Every row gives one point. The ring and each string are closed loops that go straight from each point to the next, and from the last back to the first. Before rounding, they use only three directions, however many columns there are. How many times does the string pass through the ring? Passing back the other way cancels.
In the rows, 128 means zero.

Ring:
[[218 111 116 130]
 [203 139 124 122]
 [150 164 127 116]
 [107 159 119 118]
 [ 84 136 112 125]
 [ 87 101 107 134]
 [118  71 105 142]
 [160  61 104 144]
 [207  78 107 139]]
String:
[[ 60 174 102 115]
 [ 71 172  96 116]
 [ 90 160  87 120]
 [120 138  90 125]
 [127 115 137 128]
 [ 95 123 140 126]
 [129 115 122 129]
 [104 132  67 128]
 [ 70 130  67 129]
 [ 39 118 108 130]
 [ 70 111 136 130]
 [ 67 115 140 128]
 [ 41 141  94 124]
 [ 69 150  77 123]
 [111 143  76 125]
 [ 86 160  78 120]]
Times through: 0

Ring, 7 rows:
[[206 133 117 146 128 138 129 118]
 [166 181 112 141 135 136 139 109]
 [110 192 122 124 138 128 136 110]
 [ 62 159 133 100 134 115 116 122]
 [ 68 121 133  93 127 110 101 131]
 [113  84 132 102 121 113  95 137]
 [178  83 130 127 122 126 107 133]]
String, 13 rows:
[[ 50  99 138  83 124 103  90 138]
 [ 63 119  92  84 113 100  87 130]
 [102 134  97 103 118 111 102 124]
 [113 137 112 111 124 118 111 123]
 [106 138 152 116 138 125 122 125]
 [ 52 149 157  98 140 116 118 126]
 [  7 152 132  77 131 102 102 127]
 [ 41 137 117  84 124 103  98 128]
 [ 34 120 130  80 125 102  94 133]
 [ 85 119 100  94 116 106  94 129]
 [112 124 113 107 122 115 105 126]
 [ 98 112 153 107 133 119 110 132]
 [ 67  95 166  93 133 112 101 139]]
Times through: 2
String (23 x 8):
[[156 121 114 124 123 124 113 124]
 [165 116 150 133 135 133 124 126]
 [188 107 161 141 138 139 128 127]
 [237  90 153 155 133 145 128 128]
 [237  96 106 148 118 135 116 125]
 [208 109  82 135 112 127 108 123]
 [160 126 105 125 121 124 113 123]
 [146 129 131 125 131 127 120 124]
 [180 109 154 138 136 136 126 127]
 [221  79 163 148 134 142 124 132]
 [230  63 136 143 122 135 111 135]
 [197  80 106 129 114 124 102 132]
 [172  97  99 122 114 120 101 129]
 [147 117 132 123 129 126 115 126]
 [159  95 151 126 131 129 115 132]
 [173  67 156 126 128 128 107 138]
 [188  39 141 122 118 123  94 144]
 [180  58 107 117 110 117  90 138]
 [159  99  90 116 111 116  97 129]
 [145 121 109 119 121 121 109 125]
 [146 121 124 122 126 124 114 125]
 [169 102 108 123 118 123 106 128]
 [178 101  99 125 115 122 104 127]]
Times through: 3

Ring (10 x 11):
[[163  92  78 126  72 173  64 143  49 142 162]
 [190 129  77 122  68 179  61 115  51 112 131]
 [195 154 101 120  74 173  69 100  70  87 104]
 [179 164 149 120  87 157  87 105  99  71  88]
 [146 153 197 123 102 136 107 124 130  70  88]
 [107 119 208 133 115 122 119 138 152  87 103]
 [ 90  93 189 140 117 121 118 140 153 105 117]
 [ 84  63 147 146 110 130 107 144 135 133 143]
 [ 98  54 117 143  99 143  92 153 105 150 164]
 [138  71  88 132  80 164  72 155  62 153 173]]
String (7 x 11):
[[ 98  91 208 129 109 124 114 180 126 120 143]
 [131 111 138 136  98 145  96 117 119 102 113]
 [136 136 147 138 105 140 103  86 143  74  79]
 [125 136 169 139 111 132 112  91 158  69  75]
 [113 102 142 143 107 136 104 109 140 100 107]
 [ 73  58 134 155 117 126 111 121 155 127 130]
 [ 65  47 162 148 116 122 114 161 143 143 154]]
Times through: 1

Ring:
[[142 186 110 178  66 135 136 151  93 114 175 135 112 119]
 [139 196 142 185  59 124 117 129  80 121 163 133 116 105]
 [123 178 169 150  67  92 102  96  74 117 146 117 118  90]
 [107 160 167 121  84  75 101  86  76 112 134 103 118  91]
 [ 79 134 135  83 120  65 114  93  89 102 120  83 117 107]
 [ 77 117 100  67 133  73 135 114 104  93 130  81 114 123]
 [ 92 111  79  68 127  85 151 131 114  86 151  92 110 131]
 [120 124  71  96 103 107 161 151 118  86 178 113 107 133]
 [135 150  80 134  85 125 156 158 111  96 184 127 108 130]]
String:
[[165 146  91 137  57 126 161 155 113  90 213 144 104 120]
 [152 194  93 196  62 153 147 171  98 114 187 145 110 129]
 [129 203 110 196  75 142 129 156  87 124 158 131 115 124]
 [109 170 117 144  94 110 126 131  90 112 145 111 115 118]
 [141 168 139 149  61 108 125 121  88 108 173 129 113 102]
 [157 175 166 158  40 103 114 106  81 110 181 138 113  87]
 [155 191 196 173  31  97  95  88  67 120 168 137 117  74]
 [119 197 186 170  63  94  89  90  63 128 134 117 121  85]
 [ 98 186 162 153  89  92  96  99  70 125 120 103 121  99]
 [102 163 129 131  98  96 118 116  87 112 136 104 117 112]
 [108 143 144 103  91  77 117  97  88 102 145 102 115 100]
 [ 96 125 154  73 102  55 112  79  88  96 135  90 116  94]
 [ 60 113 145  46 136  40 107  71  88  97 104  66 119 101]
 [ 51 125 115  66 150  61 118  99  93 102  99  65 119 120]
 [ 68 140 101  94 138  84 127 120  96 105 115  80 117 127]
 [105 135 110  98 104  88 134 120 100  97 151 102 112 117]
 [114  99  98  56 105  74 150 117 115  78 172 102 107 116]
 [112  76  63  32 119  76 172 134 131  65 183  98 103 131]
 [113  92  44  57 122  98 179 156 133  71 184 104 103 143]
 [103 149  75 123 114 116 149 153 107 101 152 106 111 137]
 [111 155 107 127  98 105 134 132  97 105 152 110 113 121]
 [135 140 102 116  81 106 147 136 106  93 181 122 108 117]]
Times through: 4
String (23 x 14):
[[103 168  84 147 109 124 141 155 100 111 146 109 114 136]
 [142 159  66 150  82 140 164 174 114  98 191 134 106 138]
 [169 163  79 163  54 145 164 173 113  96 215 151 104 128]
 [153 163 109 151  60 123 144 145 101 101 192 138 109 115]
 [126 161 119 138  80 109 132 130  94 106 164 120 112 113]
 [119 188 121 171  83 123 123 138  86 119 149 120 116 117]
 [125 215 138 206  69 134 111 138  74 132 145 128 119 112]
 [145 212 169 202  44 122 102 116  68 129 159 138 118  93]
 [150 182 181 162  41  97 103  95  73 115 169 134 116  81]
 [128 160 152 131  70  90 115 103  84 107 159 118 115  96]
 [105 169 134 139  94  99 116 116  84 114 137 106 117 110]
 [ 97 170 145 136  97  91 108 106  79 117 127 101 119 105]
 [ 83 162 168 115 104  68  93  80  72 117 110  89 122  94]
 [ 78 139 163  84 112  54  99  73  79 107 112  81 120  94]
 [ 86 113 150  55 112  46 113  74  91  93 130  82 116  96]
 [109 128 126  88  97  77 129 106  98  94 154 102 112 107]
 [ 94 150 113 114 111  93 127 121  94 106 135  98 115 119]
 [ 70 146  97 104 137  92 129 127  96 107 116  83 117 130]
 [ 62 106  69  53 156  77 148 130 114  88 124  72 112 140]
 [ 94  86  66  38 132  75 163 131 125  73 162  89 106 133]
 [120  96  80  57 105  83 162 131 122  74 183 106 105 124]
 [129 117  97  84  90  91 152 128 113  83 182 114 107 117]
 [107 153  93 126 105 110 141 142 102 103 153 108 112 128]]
Times through: 4
